Rows are points. Two turns around zero, p and q, are shown by what they do to some points. Write where each new point lands after one turn and then the other. Backwards means that the second turn is done in reverse. Each puzzle has new turns, and all numbers are rounded.

Turn p:
[-42 -19  23] -> [-37  36   1]
[ -2  32 -10] -> [ -6 -28  18]
[ 32 -17 -28] -> [46  1 -2]
[-10 -23  31] -> [-19  25 -25]
[ 22  27 -16] -> [ 16 -34   7]
Turn q:
[ 19 -19  12] -> [  3 -26 -14]
[-27  25 -59] -> [22 66  6]
[ -7 -12  21] -> [-21 -13  -6]
[15  6 25] -> [ -4 -26  14]
Where do these land?
q, then p: [ 10 -52  11] -> [33 28 33]
p, then q: [ 21 -26  25] -> [33 26  2]
p, then q: [  1  28 -29] -> [-16 -34 -15]
p, then q: [-11  27  17] -> [-25  13 -19]
p, then q: [-22  23 -24] -> [-32 -24   0]

Turn p:
[ 24  18  15 -17 -20  -6] -> [-14   5   2 -12  20  33]
[ 23   0 -14 -19 -32  17] -> [-22   9  23 -30  -7  18]
[-61  29   7 -20  20   1] -> [-20   1  12  63  19 -24]
[ 13 -30   5  32 -12  10] -> [ 26 -17  -2 -18 -31  10]
[-34  62  -2  44 -22 -11] -> [-26 -74  -1  22  28  -8]
[ -8 -15 -16 -14  18 -20] -> [ -6  23 -20   4  -6 -21]
[ 22 -29  -4  12  61  15] -> [ 59  27  -4 -13   1 -33]
[ 20 -35   9 -19 -14  -7] -> [  2  28 -10 -14 -24  26]
Turn q:
[-23  40  43   3 -20   6] -> [-23 -35  28 -30  -5  31]
[ 35  -4 -33   1  -1  -3] -> [ -3  16 -14  43   2  -6]
[-32  46  24   1   3  36] -> [-43 -25  -7 -43  -5  25]
[-39  37  22  10   6 -22] -> [-19 -16  29 -36  33  13]
[ 21 -50 -18 -13   2   7] -> [ 36  20 -23  20 -21 -20]
[ 30  -9  -9 -36   9 -24] -> [ 29 -20 -15  34  17 -11]
[ -1 -38 -34   3   9   5] -> [ 20  39 -22   6  -3 -16]
[-13  -7  28  50  25  12] -> [-27  12  27 -33 -18 -36]
[ 21 -15 -23 -19 -32 -17] -> [30  9 -2 38  0 21]
Where do these land?
p, then q: [-20  13  12 -20 -15  21] -> [-14  -4  20 -29 -18  -5]
p, then q: [-23   9  15   1  43 -22] -> [-24  26  13  21  23 -28]
q, then p backwards: [ 32   7   8 -29  12  75] -> [-28 -34 -15  34 -34 -57]
p, then q: [  0 -33   7  31  -5 -17] -> [ 12  22  -9  33 -14  19]
q, then p: [ 43  -2 -39  59 -13 -27] -> [ 17 -70 -17  33  35   4]
p, then q: [-20  -2 -23  17  -9 -20] -> [25 28  8 -2 12 10]
p, then q backwards: [-18  -9  -5 -34  -7 -25] -> [ 14  10 -31  21   0  24]
q, then p backwards: [  8  18  26 -24  -7  14] -> [ -5   4   6  31 -28  -5]
